Every row gives one point. The window is the flat piece filled in between its corners: a triangle in 3 columns, a solid with four corners in 4, and so on. A path goes straight from each point to the next, and from the last back to the first. List the points from which the path goes on through the window.

Window (4 x 4)
[[ 42 -56  53 -23]
 [-37  -8 -66  53]
 [-57  -8 -13  23]
 [ 51   1  66 -15]]
Path:
(1): [-17  -3 -13 -26]
(2): [ 53 -37   9 -76]
(3): [ 25 -12  68  29]
(4): [-58  17   3  87]
(5): [-12 -28 -35 -18]
(6): [ 16  51 -19 -36]
(7): [-16 -60  51  52]
(8): [ 38 -15  42  70]
(9): [ 17 -26  41 -60]
(10): [-22 -14 -47 -12]
(11): [ 20 -42  31  47]
(12): [ -8 -10  42  49]
Through the window after points: 2, 4, 6, 8, 10, 12

Window (6 x 6)
[[ 10  28 -65 -29 -31   8]
 [-26 -95  -3 -11 -38  50]
 [-31  -5  -2   2 -47  77]
 [ 17 -45  20  19  46  11]
 [-42  31  79  18  19 -35]
 [ 36  67 -19  53  -4 -68]]
Path:
(1): [-31  31 -30  60 -19 -13]
(2): [-23  -7 -11  38  -2  29]
(3): [ 24 -51  37 -49  -9  50]
(4): [ 28  20  78 -12 -33  65]
(5): [-50 -29 -22  13 -15  12]
(6): [-36 -29 -14   8 -15  13]
(7): [ 22 -54  64 -33 -31  35]
(8): [ 49  27  -2  -6  16 -19]
Through the window after points: 2, 4, 6

Window (8 x 8)
[[ 48   8  66  49  19 -44  25 -52]
 [-29  30  -3  24   4  13  66 -30]
 [-43 -24  35 -40  -1 -16 -14  32]
 [-13  30  -2  15   3 -10  -1 -52]
 [ 54 -67 -33  37  95 -61 -21 -20]
 [  0  19 -10   4 -34  44  22 -19]
 [-26  31   8 -35  32  24   1  23]
 [-34 -10   6   7   6 -17 -77  90]]
Path:
(1): [-52 -18  33  32  10  32   0 -60]
(2): [-10  31  -7   9   5  -9  35 -16]
(3): [ -7  23   0  -3  13 -10  39  -5]
(4): [-37 -13  -3  59  31  30   5 -38]
(5): [-32 -56  -2  27  60   9 -55  48]
(6): [-12  44  15 -18 -42 -45 -46  68]
(7): [ -1  67  -2 -46  -3 -28  28  33]
(8): [  9 -63  23  61  38  10 -49 -39]
(9): [ -3 -21  36  46  67 -21  -2 -60]
(10): [ 61 -26 -18  19  33 -54   2   4]
(11): [-15  -5   1   0 -32 -61  18  70]
(12): [-17   0  18  22  56  36 -93   9]
(13): [-17   3   3  14  -9  41  15 -27]
(14): [ 31  43 -21 -14 -44   3  16   6]
(15): [ 37  15   2  23  36 -70  17   3]
(16): [ 15 -28 -12  35  46  -5   0 -32]
Through the window after points: 1, 3, 5, 9, 11, 13

Window (11 x 11)
[[ 36  15   2 -13 -25  38   3 -81  -8 -10 -16]
 [ 33  31 -14  50 -26  46   8 -24   5 -42  18]
 [ 16 -43  12  21  23   4   4  61 -31  76  24]
 [-16 -12  24  45 -26 -49  54 -34 -31  88  64]
 [-26  -8 -38  45 -47  54   4 -92  -5 -31 -26]
 [ 41 -55 -27  -1 -32 -55   6   5 -40  41  53]
 [-32 -48  24 -27 -15 -38 -35 -42   0 -10  76]
 [-15  -5  10 -14 -50   7  20  78  24  27 -33]
 [ -2   1   3  51  -6 -21  30 -65   8 -33 -59]
 [-19  18  -9 -31  -8 -27  -5  95 -60  28 -17]
 [-30  -3  54  11 -61 -49 -54  83 -23  50 -44]]
Path:
(1): [ 16 -87  23  16 -18   3   9  17 -38   5  29]
(2): [ -1  43 -33 -14 -29 -49  -9   4   8  56  19]
(3): [ 31  56 -31   4  -9 -28 -52  -7  52  13 -12]
(4): [-39 -52  28  24 -52  25  64 -34 -54 -21 -21]
(5): [ 14 -39  79   7 -17 -22  32 -92 -24 -66  42]
(6): [-17 -16 -20  -7 -19 -15 -28  -2   0  33  24]
(7): [ 65 -18 -71  43  -9   7 -27 -52  79   2 -87]
(8): [-52   9  49  26 -27  -7  48 -40 -66 -27  17]
(9): [ -3 -19  37   9  -6   3  20   6 -32 -28  -5]
(10): [  4  19 -68   9 -43 -18 -19  11 -11  52   6]
(11): [ 59  62  -4  26   8 -56 -14 -87  47  24 -19]
(12): [-21 -26  -4  -5 -41  42   6  -6 -39 -11   1]
Through the window after points: 1, 5, 7, 9, 11

Window (12 x 12)
[[  6  73  13 -23   4  24  -2 -26 -39  21  20 -31]
 [  0  31  -5  38  32 -33 -26 -47   4  54   9 -19]
 [-16 -26 -18 -22  47   9  29  20 -53  -5  17 -12]
 [  1  25  52  11  12 -17 -35 -15 -30  32  36   0]
 [ 30 -16 -25 -29  12  -7  28  37  -9 -24 -12  -6]
 [ 14  16  -1 -13   3  27   9   5 -11  -1  68 -45]
 [-58  42 -50 -35 -30 -95  26 -25  42  17  -3   7]
 [  5  12 -30  89 -16 -26  68  48  13  60  30  59]
 [ -4   3   1  36   7  33  18  45 -35 -34  13 -30]
 [-37  14 -65 -57  -7 -57 -17  31  -1  24 -15 -23]
 [  5 -30  11  -7 -20  57  12   7 -39   3   2 -42]
 [ 26 -11 -17  29  -7  52  -1  10 -58 -23  39   9]]
Path:
(1): [ 14  27  -5  -4 -17 -64   2   2 -37  24  23 -42]
(2): [-32  17  -1 -10  12  12   1 -10  16   8  27  15]
(3): [-12   2  -1   8  40  13 -56   8  45   8  11  25]
(4): [ -3   0 -34   4 -16 -24  42  18 -44  13  17 -19]
(5): [ 16  -7 -34  -2   6 -13  27  27 -43  -6   1 -22]
(6): [ -1  -7  23 -45  29  32  -5  11  32 -15  18  29]
(7): [-28  -9  -5 -26  23  28   8  10  23  -7   7  27]
(8): [  6  20 -14  20 -14 -22  19  20 -35  21  24 -13]
(9): [ 19  -4  -7  17  22 -21   5  -1 -66  -4  17 -42]
(10): [-35  -1  -9 -36  18  33  22  28   8  17  28  30]
(11): [-34   3 -19 -28  13   5 -19   5  13   4  10   9]
(12): [ 20  21  -6  11   2 -23  36  10 -26  18  11 -39]
Through the window after points: 1, 5, 9

Window (14 x 14)
[[  3 -16  25   2  26  -8  17  -9  14 -12 -71 -10  42  19]
 [ 28 -32 -42  12  13  19   7  18 -23 -18 -41  -2  81  13]
 [ 27  -5 -20 -28  13 -17 -14 -30 -18 -27  11 -70 -50 -22]
 [-12 -29  21 -47 -41  55   6 -24  -3  19  38  12  75  14]
 [-45 -25  30 -18   7  95 -25  26  -1  23  -1 -13  77 -18]
 [ 48 -17   0  24  16  31 -25 -50  19 -14  22 -61 -22  21]
 [ 24  29  -6 -25  25  37  20 -11   2  48  23  -6  71  -2]
 [ 77  -7  19  33 -19 -28  26 -17 -10  -2  41 -87 -35 -30]
 [ 35   2   7  36  22 -37 -12   2 -17 -26  43 -32 -60  18]
 [ 17 -29 -26  -4  37   0  21  37  67 -54 -42  10  64  -6]
 [ 41 -44 -12   2  20 -40  -3   2  10  19  29 -89 -44  29]
 [-42 -48  -4   9  19  46  11 -41  -2  29  25  -3  46 -27]
 [-10  -3 -46  22 -16   8  -1  22  48  -4 -64   3  28   7]
 [ 30 -17  -5   3  11  31  50  -9 -13 -10  23 -59 -57  20]]
Path:
(1): [ 60 -30 -34 -20  24  12   5  17  52 -16 -70  12   4 -21]
(2): [ 45  -8  -2   4  12  10  -2  -8  -1  24  20 -14   4 -24]
(3): [-19   2 -24  -8   6  11  35   0   0 -43 -25 -65  65  55]
(4): [  4   3   2 -27 -27  31  18 -31  12  15  42 -66  89  18]
(5): [  3 -31  11  -8  13  32  -9   7 -10   5   2  24  -2  -6]
(6): [ 59 -50  13 -32  14  29  -8  29 -14 -18  -1  -1   5 -47]
(7): [-25  14 -20  27   8 -16  26 -17  25  -2  -4 -54  27  34]
(8): [-17   9 -15 -11   6  40   8   7   5 -13  12 -61  44  26]
(9): [ 30 -46   3  -4  20   8  -7 -16   9  19  -7  13  14   2]
(10): [ 27 -41  -5 -10  -3  41   4  -7   3  33  24  17  21 -12]
(11): [-57   6  15   1  15  26   1 -42   3 -27   1 -77  64  18]
(12): [ -8   5 -16  18  35  21  18  -4  21 -37  -2 -24  44 -10]
(13): [ 27 -55  -9 -13   5   0   6  15  31   3 -17   1  20   2]
(14): [ 58 -13  18 -30  34   8  21 -32 -13  -4  -2 -22 -20 -24]
(15): [-38 -12 -69  57 -39  -7  -2  27  36  -6  24 -56  46  65]
(16): [-31 -13  19  21   5  -1  10 -17 -15  -2  24 -50  46  30]
Through the window after points: 2, 4, 10, 12, 16

Window (14 x 14)
[[ 31   0  15  10 -17  53  -8  22  76 -34 -69   7 -81  16]
 [ -2 -68 -14  10  19  -6 -21   1 -37  -3  -7  -9   6 -35]
 [ 68  27  48  31 -43  62  22 -29  53 -10 -19  10 -67 -24]
 [-16  32   8 -18   2  37 -18 -31  47  19 -26 -82  32 -46]
 [ 10 -13 -18 -57   7 -64  25   7 -47 -17   3 -52  13  23]
 [ -7 -15   5  10  46   2 -49 -10 -44  10  36 -33  26  51]
 [-25  11 -17 -46  23  -2 -12  38 -19  20  50  -5  45 -21]
 [-33 -15  32 -66  34   8  -2 -35 -52 -18   1  31  -8  13]
 [-40 -24   9 -45 -25 -18 -29 -34  41  31  46 -36  35  -4]
 [-46  31  18  11  28 -37   4 -16  49  17  17 -53 -15 -32]
 [-29  16  18 -23 -12 -37 -69  -8 -41 -18  11   2  37 -12]
 [ -9  51   5  31 -82  81  32 -38  46  22 -67  31 -94   8]
 [-25 -34  48  16   7   1   6  24 -14 -16  -5 -16  58  12]
 [ 16 -20  25 -16  30 -23 -32  -4 -22  49 -30  41  47   8]]
Path:
(1): [-14   2 -28  17  29  16 -34 -13 -15 -23  -7  12  39  37]
(2): [-13   3 -21 -16   9   4 -10  -3   2 -15  -4  -5   8  14]
(3): [ 27 -11  62 -10  15 -12 -12  13 -45  11 -17 -40 -17 -10]
(4): [  6 -15  31   4 -21  26 -32  15  -3   7  10 -56 -18 -29]
(5): [ -7  44 -13 -21  24  14  27 -67  54  12 -57  19  35  -7]
(6): [-67  16 -40 -23  23  23 -15 -50 -26 -78  27  16  37 -21]
(7): [ 44 -29  41 -12 -17  -6 -16  31  -1  53 -26 -18 -14   4]
(8): [  7   3  46 -23  -6  17 -26   5 -14   7 -18 -47 -21 -28]
(9): [ -2  13 -20  22 -24  21  36 -28  65  -3 -17  58 -18   6]
(10): [  1 -12 -64  21  30  -1  35  13  95 -58  -9  23 -11 -59]
(11): [-18  14  67 -39 -39  14 -31 -23 -53  49 -13 -19   3  25]
(12): [ -3 -11  42 -25  -7   2 -21 -11 -24  17 -12 -28  -2   0]
(13): [-31   8 -31  23  48 -15  18 -32  52 -31  -6  32   2   7]
(14): [ 29   9  12  19   7 -30 -11 -54  10 -25 -17  28  28 -13]
(15): [-26 -16  31 -29 -17  64   5  55 -10  49  -7 -44 -42  28]
(16): [ -2 -29  85 -80 -33 -13  13  -3  -7  38   3 -41 -34 -54]
Through the window after points: 4, 14

Window (14 x 14)
[[  0 -15 -48  14  26   3 -23  24 -23  11  51  22  -7  53]
 [  1  54  62   6 -16 -64  46 -25  24   1  36 -18  50 -44]
 [-58  71  49  25  43  -5   2 -42  57  -4  -5   8  -9 -15]
 [  1  17 -21  37  75  27 -15 -23 -39  95  36  20  -1 -16]
 [-14  39  10 -53  74  16  -1   8 -40   9 -28  69 -60  -3]
 [ -3   7  19 -49 -45 -49 -33 -11  -8  -5  -2 -80  40  10]
 [ 15 -68 -48   3  32  31  -4  19 -48  -4 -13 -12   4   3]
 [ 21 -58 -19   1   5   6  10 -36 -37  49  -1   9 -10  53]
 [ 17  26 -19  24 -18  54  -8  16 -24  22   0  10 -14  21]
 [-13  48   3   7  -6 -66  16   9  47  31 -26 -17   8 -18]
 [ 14  56  55  25  35 -31 -32 -33  57  10  12  31 -49 -53]
 [-22 -55   1  11  17  40 -29  41 -38  57  11  44  -8  21]
 [-21 -39 -56 -56 -83  -5   4  -5   8   1  30 -46  20  -4]
 [ 29 -60 -65 -53 -26  44 -29  19   1  16   1   6  62  47]]
Path:
(1): [-34  11  10  42  -9 -54 -93 -58  -4  30 -11  46  16   7]
(2): [-18 -19 -13  -7 -30 -15 -18 -10 -25  -3  21  -3  20   5]
(3): [ 33   1 -23 -20   8  18  29   7  71  79   4 -61  -4  10]
(4): [ 34 -26  19 -28  27   7  14 -11  32  30   0 -32  31   8]
(5): [-22   0 -39  -5 -16   4 -39   5 -37  13   9   9  10  14]
(6): [ -7   8 -13  10  14 -22 -27 -16 -23  12 -13  12  -7  -1]
(7): [  7   7  30 -23   7   8  10 -10  39  23  21  -9  -4   3]
(8): [ 10   9 -15 -15   7  18  17  11   3  25  15  -9  -7  -8]
Through the window after points: 4, 6, 8

Window (14 x 14)
[[  3 -14  31  51 -62   3  19  36  20   0  10  42 -55  36]
 [-41 -39  19  39 -52 -92 -19  32  58  -1   3  19 -21  30]
 [ 20 -14   8  27 -43 -10  -9 -19  57  52   3  64  12  19]
 [  8   5   3  27 -23 -75  47   0  16  41  29  35 -36  39]
 [-16   0  19  62  22  -5   8 -25  31  10  -7  36  -2  70]
 [-26  -3   8   1  -2  31  22 -31 -32  -9   2  -4  35 -95]
 [ 35  10 -22  54  50  23  -8 -32  70  53  -2 -16 -52 -35]
 [ 43   2  33 -25  25  15 -15  17 -12 -35  26   4  40 -46]
 [ -5  37  64 -57 -25  34   2 -22   2 -13   7 -44  29 -35]
 [ 17  52 -45  54  24 -17 -37 -17  26  54 -60  48 -54   8]
 [  9 -47  45 -55   6  41 -25 -27 -54  13   5 -26  14 -23]
 [-33  -7 -51  13 -38 -20   3  24  47   8  36  36 -24  58]
 [  2 -15  25 -61   4  18  26 -63   9 -65   2  22 -19 -76]
 [ 46 -10  13 -19 -34  28  -7 -64 -42 -52   4 -45  39 -38]]
Path:
(1): [ -1  50  33  24  -6 -31 -36 -75  29  47  50  94 -21  -6]
(2): [ 11   4  10   2 -17   9  -2 -35 -36 -17  30  -7   7 -45]
(3): [ -3 -32  22 -32  -3  20  31 -22  74 -21 -77   2  34  -9]
(4): [ 27 -11 -11  -9  -7   7  56  29  83  14 -19 -18   4  15]
(5): [ -3  15  25  28  -5 -22 -40 -35 -17   2  10  36 -22   5]
(6): [-19  -6  14  44 -33 -12 -20 -32  -7 -14  49   6  -7   3]
(7): [ 27 -24  20 -47  11   6  42  11  33  24 -31  12  15 -25]
(8): [ 45  -3 -34  15   4  25  18  18 -16  10 -67   6  11  26]
(9): [-49   6  48  23  -8 -33 -15 -41  42  -9  51  21 -33  -6]
(10): [ -5  -3  26  72 -19  12 -28 -41  40   2  65  42 -22   7]
(11): [ -6  -4   1 -14 -24 -10  18   2   7  14 -31   2  -7  -1]
(12): [ 12 -10  -7   0 -16  -6  19 -12  -6  31 -17   7  27 -10]
(13): [ 10  19  36  18   0  38 -35 -37  34 -19  36  44 -54 -20]
(14): [  4  22  24  49   5 -14 -26 -35  29  -3  24  42 -16  17]
(15): [  5  -2 -14   2   7  11  16   9   5  25 -44   4  -5   3]
(16): [  3 -29 -28  27  -8  10  20  41  16 -15 -43 -25 -10  34]
Through the window after points: 2, 14, 16

Window (14 x 14)
[[-11 -41  16   1  12 -26 -42   0 -26 -33   9  61 -77  -8]
 [ 37  20  69  46  44  13  24 -24  41 -76 -78 -24  19   5]
 [-23 -12  31  15  -5 -35  -1 -16 -44  13  10   4  29 -11]
 [ 17 -13  16  32  -2  39 -38  37  43  30 -26  23  17 -95]
 [ 42 -31 -42  23  10  -7  13 -15  75 -42  13 -14 -40 -10]
 [-33  37 -22 -44 -19 -30 -45  -8  42   4   0   8 -18 -17]
 [ 13 -18  -2 -10  28 -30  15 -18   3  33 -70   0  57 -17]
 [  6 -42 -71 -31 -20  25   5 -83 -49  -6  20  -3  14 -36]
 [ 22 -76   1 -30 -41  32 -21  15  34  17  -9  43   1  23]
 [ -1  53 -27  53   4   1 -54  40   9  70 -25 -11 -38 -28]
 [-26  21 -20  -2 -44  22  37  -5   7 -83 -46  48 -12 -17]
 [-79 -63 -10   1 -15  15 -34 -16 -21   6 -27  67   1  -7]
 [ 22  30 -31  28  64  10 -37  25  49  42  -6  26  15 -17]
 [  7 -31  51   5  52 -10   6   0  15  59   7   8 -45   6]]
Path:
(1): [-45  30 -20 -32  42  12 -19  46 -28 -44 -30 -17 -34 -12]
(2): [-21 -19  16 -31  46 -20 -21  50 -16 -34  -5   4 -62 -24]
(3): [  4 -13 -19  22 -54  13   2 -56  24  -1 -27  34  21  -4]
(4): [  3  27  -4  37 -24   4   9 -33  73  77 -50  65  18   5]
(5): [  0  17 -21  29  22   5 -68  61 -28  13  -1 -41 -49 -53]
(6): [ -2  -3   4 -16  27   5 -16  11  14   0  -7 -24  -5 -21]
(7): [ 36 -18  -8  32 -17 -15  21 -33  14   0 -40  61  -6  -7]
(8): [  3  -1 -12   7  -9 -20 -27 -18  29  16 -25  47   7 -19]
(9): [ -8 -17  -9   3  37  38   2  42  -9  22  27 -20 -31  -5]
(10): [ -3 -15  -6   6  25  -1 -20   8  -1 -16 -27  -8  16  -8]
(11): [  5  -5  -5  -4 -21 -31  17 -48  29  51 -11  64 -54  -2]
(12): [ 16  24  16  35   2   4 -77 -77  26  30 -36  47  25  11]
(13): [-25 -61  -9 -30  33 -12  63  74  -3 -10 -13 -12 -25 -37]
(14): [-17 -32  -9 -22  25  26  18  52  32  -8  -4 -23 -34 -36]
(15): [ 22  19  -3  35 -20 -14 -37 -60  10  23 -35  63  43  13]
(16): [  1 -40   8   8 -41  -7  -6 -42  24   7  -9  45  -1 -16]
Through the window after points: 4, 12
